Each row is a point. Each copy is the shape, with its points in the same order, stretched, turned, moved and blurred by noise. Is it also mirrored, or only turned?

Shape (5 x 2)
[[-17.6 -14.9]
 [ 23.0  17.8]
 [  7.8  21.2]
 [ 20.1  12.6]
 [-14.9  -4.4]]
Copy 1 (5 x 2)
[[-24.9  12.0]
 [ 17.7   4.1]
 [ 13.2  19.2]
 [ 15.6   1.8]
 [-15.3  14.6]]
Copy 1 is: only turned
Copy 2 (5 x 2)
[[-23.9  -3.7]
 [ 17.9  24.2]
 [  4.6  25.7]
 [ 19.6  17.1]
 [-21.3   2.6]]
Copy 2 is: only turned
Copy 3 (5 x 2)
[[-23.1   6.1]
 [ 34.6   0.9]
 [ 24.7 -13.4]
 [ 27.9   5.0]
 [-15.3  -4.7]]
Copy 3 is: mirrored

Shape (6 x 3)
[[ 20.4 -40.8 -15.5]
 [ -3.3  15.8  29.0]
 [-12.2  -7.1  23.8]
 [-13.6   3.1   7.4]
 [  2.8 -24.5  14.2]
 [ -9.9  19.7 -15.7]]
Copy 1 (6 x 3)
[[ -1.9 -29.0  12.4]
 [  9.6  28.2  -2.4]
 [ 19.3   7.5   0.0]
 [  6.3   5.4 -10.9]
 [ 13.8  -9.9  12.8]
 [-22.4   9.4 -20.0]]
Copy 1 is: mirrored
Copy 2 (6 x 3)
[[-32.6 -10.0 -33.7]
 [  5.3 -10.3  31.1]
 [ -0.3 -26.6  15.3]
 [ 10.4 -11.8   3.7]
 [-18.5 -27.0   1.1]
 [ 19.3  22.8 -18.8]]
Copy 2 is: mirrored
Copy 3 (6 x 3)
[[-32.4 -10.7  25.9]
 [ 17.9 -13.4 -26.0]
 [ 11.2 -11.5   1.9]
 [  6.5   4.5   2.2]
 [ -4.6 -17.4  11.2]
 [ -0.1  29.0  -5.2]]
Copy 3 is: only turned

Shape (10 x 4)
[[-10.8  18.6   6.9  26.6]
 [-25.7 -21.8 -27.6  -1.0]
 [ -8.7  -3.9  11.7  24.9]
 [  4.0  42.4 -17.5 -22.4]
 [-15.0  26.6  -2.5   3.4]
 [  5.7 -13.8 -27.8   4.2]
 [ -2.4   4.6  22.2  -8.8]
 [  8.7  -0.2   2.4  19.7]
 [ -4.8  28.1   4.0   4.8]
 [ -1.7  -0.4  -6.1  20.2]]
Copy 1 (10 x 4)
[[ 13.3 -26.1 -24.3  24.3]
 [-28.0 -10.5 -21.4 -16.6]
 [ -7.1 -14.6 -22.2  26.2]
 [ 46.3 -16.7   4.0 -33.7]
 [ 21.9 -17.4 -20.6  -0.4]
 [-13.5 -25.9   3.5 -12.4]
 [  9.2  16.6  -8.6   5.8]
 [  1.0 -23.5  -4.2  17.9]
 [ 28.0 -16.2 -12.8   3.5]
 [ -3.6 -27.4 -11.0  13.5]]
Copy 1 is: only turned
Copy 2 (10 x 4)
[[ -2.9   7.6  -5.9  37.2]
 [-18.5 -12.7  26.7  11.6]
 [  8.6   0.0  11.1  32.3]
 [-26.0  17.8 -27.6  -4.3]
 [-15.9  13.8  -8.7  19.3]
 [ -0.9 -22.6   8.4   2.7]
 [ 13.3  25.7   1.9  11.5]
 [ 13.7  -6.6  -3.1  19.2]
 [ -8.5  16.2 -14.6  19.2]
 [  0.5 -10.6   2.7  21.2]]
Copy 2 is: only turned

Shape (12 x 6)
[[  6.4  -1.6  -6.2 -20.1 -10.2 -14.2]
 [  1.6  -1.5   2.1   2.8  54.0  10.5]
 [-12.5  16.1  -5.8 -13.4   8.2 -14.0]
 [ -3.5  -2.2 -12.7  -8.3 -10.4  -8.4]
 [-11.9   4.0   0.0   3.9 -11.4  32.6]
 [ -9.0   2.1  15.1   6.2 -10.0  -7.0]
 [-11.5  -1.7   2.0  -2.2 -11.2  -6.1]
 [ -1.2  18.6  -7.8 -12.4  -7.7  -7.3]
 [ 12.3 -51.5  -8.1  11.1  24.8 -10.6]
 [ -2.1   3.1  -8.7   8.8   2.7  26.0]
 [ -5.6  13.8  -9.8  12.4  11.1  -4.9]
 [ 36.5 -40.1  -1.5  13.7 -10.5  20.5]]
Copy 1 (12 x 6)
[[-19.2   8.8 -16.5  -1.2   3.1 -13.2]
 [-24.6  -9.1   6.2  22.8  19.7  34.8]
 [-16.9  23.3   1.3 -12.9  17.0  -5.9]
 [-18.1  -0.3 -13.9 -13.6   6.3  -5.7]
 [  1.8 -32.1  23.8  -9.8  31.1  -6.8]
 [ 17.0   1.4   9.5 -14.9   8.5   4.6]
 [ -2.6  -0.3   4.6 -11.2   3.1  -3.7]
 [ -9.3  15.4 -11.4 -16.7  20.5 -10.9]
 [-25.1 -25.7 -14.4  32.0 -19.8  29.7]
 [-11.3 -28.5   9.5  -7.0  28.6   3.1]
 [ -7.7   3.3  -3.1 -19.0  15.0  20.2]
 [ -7.8 -50.5 -18.8  31.1   2.9  14.3]]
Copy 1 is: only turned
Copy 2 (12 x 6)
[[  4.9  -3.8 -10.3  -9.7  33.5 -14.5]
 [  7.2  18.4  43.2  24.9 -38.3   2.1]
 [-20.5   5.5  20.3  -1.6   9.3  -6.5]
 [  1.8  -2.5  -7.3 -15.2  15.5 -13.3]
 [-12.2  14.7 -16.2   2.0 -33.8  -8.9]
 [-17.2 -11.9  -7.7   7.0  -0.8  -4.6]
 [-14.3  -6.5  -7.2  -3.3  -0.3 -13.2]
 [-12.9   2.7  -3.5 -11.3  16.0  -1.6]
 [ 38.6 -14.9  21.0   2.3 -10.3 -28.8]
 [  3.8  13.0  -1.6  -2.6 -32.9  -3.9]
 [-10.0  -2.1  12.0  -7.8 -11.8   3.2]
 [ 55.3 -12.1 -37.2  -7.9  -7.0 -11.4]]
Copy 2 is: only turned
Copy 3 (12 x 6)
[[ -2.4  14.9  -7.7  17.7  -1.8  24.8]
 [-36.9 -52.9  16.2 -35.9 -11.1   0.6]
 [  8.4 -10.4 -12.4  10.9  -9.8  26.0]
 [  4.1  12.9  -3.4  15.6   6.7  18.0]
 [ -1.1  12.9 -17.4   2.2  20.7 -23.8]
 [  5.1   9.4  -4.1 -15.3  -4.3   3.2]
 [  7.8  11.6  -3.0   0.5   5.5  11.4]
 [  8.2   5.5 -22.5  22.5  -7.2  11.0]
 [-44.2 -14.1  52.6 -32.2  13.4   7.7]
 [ -6.2  -4.6  -4.1   2.8  10.2 -24.9]
 [  8.8 -17.5   5.6  -2.5 -11.6  -0.1]
 [-45.4  24.5  24.9 -15.9  11.2 -36.7]]
Copy 3 is: mirrored
Copy 4 (12 x 6)
[[ -5.0 -15.7   6.6   3.3  -7.1   3.0]
 [ 19.5   5.2  29.0   9.5  53.4  -3.0]
 [ 13.7  -2.4  16.3   1.8 -20.9  -7.9]
 [ -0.1  -9.5  -6.6   1.3  -8.7  -1.1]
 [ -7.3  23.1  -2.7 -34.4   0.7   9.7]
 [  7.2  -0.6   4.9   8.6 -11.3  18.9]
 [  7.5  -3.7  -4.9   0.9 -13.1   8.2]
 [ -3.9   2.1  14.5  -4.5 -22.7   0.0]
 [ 17.6 -30.6 -23.4  30.2  66.6  10.2]
 [ -8.3  15.6   3.0 -16.8  19.6   2.9]
 [  7.5   7.5   7.3   9.6  -2.2  -6.8]
 [-29.8  -8.5 -16.4  -0.3  58.8  24.1]]
Copy 4 is: mirrored
